Every row gives one point. To make a cloud, some directions were put in groups of two or more. Within a group, all points are equally far from the middle, so they leave a hole (a ring in 2 directions, a hollow ball in 3). The other directions are filled evenly. Then the cloud was stretched, turned, moved and blurred a little. Count the holes, and give their numbers of directions, smallest first.

Cloud (13 x 2):
[[ 27 -11]
 [ 17  40]
 [ 12  45]
 [ -1 -30]
 [ 25  33]
 [ 24 -14]
 [-26 -24]
 [-31  39]
 [-29 -22]
 [-43   2]
 [-21 -27]
 [ 20  39]
 [-28 -24]]
Holes: 1 (2)

Cloud (30 x 4):
[[ 15 -26 -40  35]
 [-25 -14  15  11]
 [  4  45   5  41]
 [-20 -40 -32  -4]
 [-38  42  27 -12]
 [ 10 -60 -22  17]
 [ 35 -55   1   7]
 [ 28   5 -38  12]
 [ -8 -56 -32 -25]
 [ 37  -9  -4 -16]
 [ 43 -28 -20 -24]
 [  8  32  27 -26]
 [-33   1  23  10]
 [  5 -16  -3 -40]
 [  8 -43 -22  25]
 [-27 -19 -12   7]
 [ 21   4  -8  26]
 [ -3 -20 -35  40]
 [-31 -10 -11   9]
 [ -5 -42  29   4]
 [ 15  34 -24   6]
 [-27 -23 -26  13]
 [-30   4   5  28]
 [ 20  29  -2  15]
 [ 37  -5  12  -9]
 [ 36 -62 -29  13]
 [  4 -87 -25 -38]
 [-17  14  28  34]
 [ -6  71  17  -4]
 [ 21  -2 -33  31]]
Holes: 1 (2)

Cloud (51 x 6):
[[-34  35  29  28  14  33]
 [ 10  56  29  17  22  -5]
 [ 42 -12  23  33  22 -47]
 [ 33  -4   3  13 -14 -50]
 [ 36   8  24  31 -16 -24]
 [  7   3 -19  16 -17 -37]
 [ 34 -26   3  71   4 -15]
 [ 39  17  27  39 -14 -15]
 [ 52  -9  23  43  49 -17]
 [  2 -25  31 -19  13 -19]
 [ -3   1  64  33   2 -30]
 [ 16  -3  43  49  28  17]
 [  8 -18   3 -14 -27  13]
 [ -2  17  60  35  -7 -21]
 [ -6  39  14  36  17  -1]
 [-12 -35  38  21 -10 -12]
 [ -2  11  10 -22 -24 -12]
 [ 14   1  54  45  35 -13]
 [-10 -16 -15   4  -1  -2]
 [ 55   3  48   9 -19 -36]
 [ -5  37   9 -36 -43  -5]
 [  7   6  15  54  31 -39]
 [ 49   4  51  34   4  -2]
 [-19  25   8 -31 -33  38]
 [  5  36   4 -25 -31  37]
 [ 49 -11  46  47  44 -18]
 [ 54   6  16  39  36 -18]
 [ 11  18  15  13 -38 -23]
 [ 16 -29   9   3  22  17]
 [ 32 -30  13 -18   5 -26]
 [-25  42  -4 -22 -33  46]
 [ 33  22  33  40  25 -24]
 [-15 -10  20  -6  12  10]
 [ 10  -5   2  15 -42   8]
 [ 52 -19  10  83   8 -12]
 [ 47  -3  33   1   8  -6]
 [ 19  22   0  46  -5  -9]
 [ 14   1  -4 -30  21  18]
 [ 29   4   5  19  38 -23]
 [ 35  -8  52  40  26 -47]
 [ 12  55  30  18 -15  -8]
 [ -4 -37  -1  -1  30 -17]
 [ 31 -22  66  52   2 -25]
 [-33  32  23  -3 -28  22]
 [ 26   0  41  21  62  -5]
 [-17   3  23  36   8  -5]
 [-20   2  20  46  -3 -18]
 [ -2  17  48  35  22  -1]
 [ 45 -10  29  16  -6 -51]
 [  3 -34   6  29   6   7]
 [ 38 -25   6  24   2 -21]]
Holes: 0

Cloud (76 x 8):
[[ -6  23   0  16  -7  72  25  21]
 [ 10 -11  28 -44   5  22  41  39]
 [ 11  12   1  45 -15 -37  13 -28]
 [ 66 -31  -8 -22  -8 -13   8  23]
 [  8   4  18 -34  53 -32 -44  -4]
 [ -3  43   3  13  14  72  16  10]
 [-13 -42  10  32  16 -11  -9  28]
 [ 40 -19  27 -12 -14  29  66   0]
 [  7 -36  37 -33  23   1  -2  37]
 [ 47 -40  40  10  -4 -27 -33 -14]
 [-32  19  27 -25  19  24 -28  -8]
 [-32   5   6 -37 -21   1  15 -23]
 [ 30 -13 -14 -70 -11  20   0 -24]
 [-28  -4  24 -15   0   7 -53  19]
 [  6  27 -16  39  25 -30   3 -15]
 [  2 -25  18 -32  23   8   1  55]
 [ 12  -2  18 -20 -16 -13  63 -42]
 [-21  37   2 -23  33  63   4   3]
 [ 54 -43 -10 -20 -24 -20  39  16]
 [  9  47 -21 -18  26  38  22 -25]
 [ 48  12  -7 -37 -14 -58   1 -20]
 [ 46 -37  36   6  -4 -16 -31 -24]
 [ -3 -45 -19 -22  -8 -39 -45   9]
 [ 11 -38  20 -47  40  -9 -20  -8]
 [ 18  -1 -28   0  -4  18 -41 -14]
 [-27  -8 -15  45  -2 -11   8  29]
 [-15 -47   4 -12   3   7   8 -39]
 [  6 -47   1  -1 -12 -55   9 -54]
 [ 66   5 -19 -22 -10  17  13 -15]
 [ -2  34 -19 -11 -32  -6   1   1]
 [ 29   8 -24  23 -22  22  18 -38]
 [-36  -9 -31 -37  12  31  10  -5]
 [-15   2  46 -27  43 -12  -7   4]
 [ -1   1  16  -5   4  11 -67  11]
 [-13  28  17  17  38  40  -5  60]
 [-19 -27   6 -27  -8   9 -47  11]
 [-46  10 -13  30  29   9 -31  43]
 [ -7  -9  27  35 -36  34  -8   7]
 [-29  -7  -3 -34 -33  10 -12  -3]
 [-10  22  22 -51   1  25  22 -22]
 [ 19 -36 -21  14  32  -6   6 -33]
 [ -3  41  31  -9  41  37 -36   6]
 [-39   9 -26   3 -13  38  27   5]
 [  6 -34 -15  -5 -56 -13  36  18]
 [ 26 -30 -20  -8  16  -8  51 -12]
 [ 18 -59 -16 -16 -52 -22  17 -33]
 [-50  20 -22  23 -10  23   0  -5]
 [-11 -10   0 -20  18  51   4  53]
 [  3 -33 -14  47  13  -5  -5  -4]
 [ 24 -10  -6  32  30  41  15  -3]
 [ 50  -6  -2 -21 -49  31  14  16]
 [ 39  36   5   0 -19  17  22 -37]
 [ 44 -40  39  -9 -21  35   8  12]
 [ 60 -20   9 -39 -39  -3   3 -45]
 [ 28 -42 -16  28  -8 -35   4   4]
 [ 59   2  41 -24 -16  10 -22  17]
 [-11 -30 -36 -46  21 -13  -3 -41]
 [ 35 -30   8  -4 -31 -13  31  47]
 [  9 -42 -30 -41  29 -22   4 -21]
 [-23  18 -28  -4  10  51 -12  35]
 [ 13 -32   5 -21 -56  33  24  11]
 [ 45  35  11  18 -14 -12  18   4]
 [ 64  -2  -5 -50 -14   7  22 -50]
 [  4 -33  36  34 -16 -30   7 -24]
 [ 13  23  33 -56  23   9  30 -10]
 [  6 -11  -6 -20 -20  44  43  43]
 [-14  33   1 -28  -4  33 -15 -21]
 [ 63 -39   7 -23 -19 -24  48   7]
 [ 32  37  33  22  -2   1  32  -5]
 [ 15  13 -27 -42 -22 -45  -2 -32]
 [-19  31 -23  -5  11 -41   2 -34]
 [ 17 -26  10 -21  30 -69 -28 -41]
 [ 62  -7   4  -7 -53   0  21 -26]
 [ 29  26  23 -30  16  33 -31  -2]
 [-15  17  13 -45  41  44 -10  -2]
 [-37  24  13  21  13  58 -26  13]]
Holes: 2 (4, 4)

Cloud (92 x 9):
[[  0  12  18  55  -2 -14 -39  -8   3]
 [-27  28  36  20  -1 -29  15 -13  46]
 [-49 -16   2  41  42   3 -24  -1 -11]
 [-18  24  -6  18   2   5 -17   0  40]
 [-55  36  22  22 -19 -11 -16   0 -19]
 [  7  -2  28 -15  29 -35 -30   7  15]
 [-20 -19 -16   8  32 -14  14 -43   4]
 [-34  39 -12  -7  23   0  -4  18 -16]
 [ -2 -61  23  19  22 -26 -24 -43  14]
 [-62  10   3 -51   7  -9 -28  41  23]
 [-50  42  -3  20  14  40  26  -7 -32]
 [-73  41  20 -33 -13 -31  17  28  44]
 [-29  27  40  46  23 -23 -13 -38  40]
 [-23 -16   0  39 -29  33   8 -55 -11]
 [-22  54  27   5  28 -61 -14  -3  16]
 [-34 -12   5 -11  -4  19  11 -71  45]
 [ -1 -54  39  25 -15  14  42 -16   6]
 [-35 -12  -3 -24  25   7 -20 -42  -4]
 [ 25 -42   1  20  26   2   5 -13  23]
 [-38   9  22  37  -8  46   5 -10  21]
 [-53 -15  28  11  10   9  18 -68  -8]
 [ 12 -40 -19  60  33 -34  -5 -29  22]
 [-49  17  10  53  -6  -7  12  19  10]
 [ 15  28   1 -22  -3   5   5  -7  -1]
 [-33  19  -7  18   5 -14 -14  53  24]
 [-35  52  -6  -3  -6  18 -31  48   6]
 [-18  -3  11  26  14  54  10 -16  27]
 [ 26  15  -6  37   1 -33  15  -2  22]
 [-39 -30  -1  18   0  30   4  12  17]
 [ 10 -20  17 -16  56  -7  -2  -6 -30]
 [-25 -28  10   4  39 -30 -11 -10   2]
 [ -3 -26  32  28  58 -40  12  -3  12]
 [-31 -18  29  -1  11   9 -35  -4  32]
 [-22  -1  45  34 -10  -5 -41  -8  -1]
 [  8  19  21  42  12 -50  22  15 -41]
 [  3 -27   8 -11  21 -21  24  48  25]
 [-16  18   3  43 -19  -7 -28 -22 -24]
 [-16 -48  13   0  45   5 -23 -19 -15]
 [-87 -27  11   9   7  18  13  -1  50]
 [-38  36  12 -12  -8 -40   7  78  22]
 [ -8   9 -29 -36  33   7 -16  49  11]
 [-36 -13  28  29   2  30 -33 -49  -6]
 [ 21  12  39  43  14   1  10 -29 -16]
 [-25 -31   5  10  55  31  -9 -15 -17]
 [  4 -48   7  42  37 -11 -27 -79 -11]
 [-64 -28  34  -2  48  41  -4  -8   2]
 [  1  11   8  11  62   1 -48 -26  -1]
 [ -9 -40  35   7  31  -8 -23 -27  17]
 [-25  16  40  33  24  34 -15 -12  39]
 [  9  -3  37  21 -16  20 -19 -21 -29]
 [ 12 -58  40  18  63  13 -10   6 -17]
 [ -4  -7  40  29  24  22  17 -61  22]
 [ -7  26   7  39 -21 -45  21  -6  61]
 [ -8 -22 -10  -2  13  31 -15 -18 -64]
 [ -3  29  22 -15 -17 -12  32  24   2]
 [-13   8  20 -26  16 -22  43  54   3]
 [-77  36  -1  -5 -20  29 -16  13  30]
 [-61  39 -13   0  14 -22  20   1   2]
 [-14 -34  35  15  13  21  -2   8  10]
 [-34  16   3  14  44 -24  -5 -36 -23]
 [ 31   7 -13 -27  16 -21   0  54  12]
 [-32   0   4  29   1  -7 -18 -30  48]
 [-61 -64  -5  -9  -2  20  17 -47  16]
 [-24  -4   8  42  21  17 -21 -44 -10]
 [-25  54   9   7 -22 -50  34  26  -1]
 [ 14  19  18  28 -18  24   7 -38 -13]
 [-34   8 -10  38  17  33 -26 -44  -6]
 [-10 -11 -15 -12  22  22  25  -8   4]
 [ 10  10 -36   6  13 -12 -24  37  39]
 [ 14   4   6  42 -22 -29  17  21  43]
 [-16 -29  16  45   5 -19  -8  11 -23]
 [-10 -13  33   2  40  17  -7  17  11]
 [  9  39  25  12  17  -1  14 -47  12]
 [-31   0 -17   0 -10  31   0 -57   7]
 [  2  20  14   9  61   6 -33  42  23]
 [-37  10  -3 -31  -7 -56  43  76  45]
 [  7 -24 -32  54  16  11   2 -65  -3]
 [-11  31  -4 -19  -7  -4  11  53  14]
 [ -7 -13  68  36  20  10  -2 -81   7]
 [-10 -20 -23  17  11  -6 -25  48  35]
 [-56  44  -7  21  22   3 -21 -15   6]
 [-37  -2 -16   4   0   4  17   4  49]
 [ 25 -14  17  -5  18 -49  11 -39 -13]
 [-26 -31  20 -34 -12 -43  45  15  24]
 [ 12 -16  29 -10  23  12 -25  18 -29]
 [-36  43  57  -3   2  -1  13  29  14]
 [-43  10  31  51  -3  -2 -14 -11  16]
 [-42  41 -14   0  18 -36 -14  63  37]
 [-41  27  28  47  -7  11 -42 -42  -1]
 [-73  14  27  -3  -9  31 -35 -29  10]
 [-42  21  15  -6  11  37   9 -47  11]
 [-28  59   0  32 -18  -8  23  -7   0]]
Holes: 0
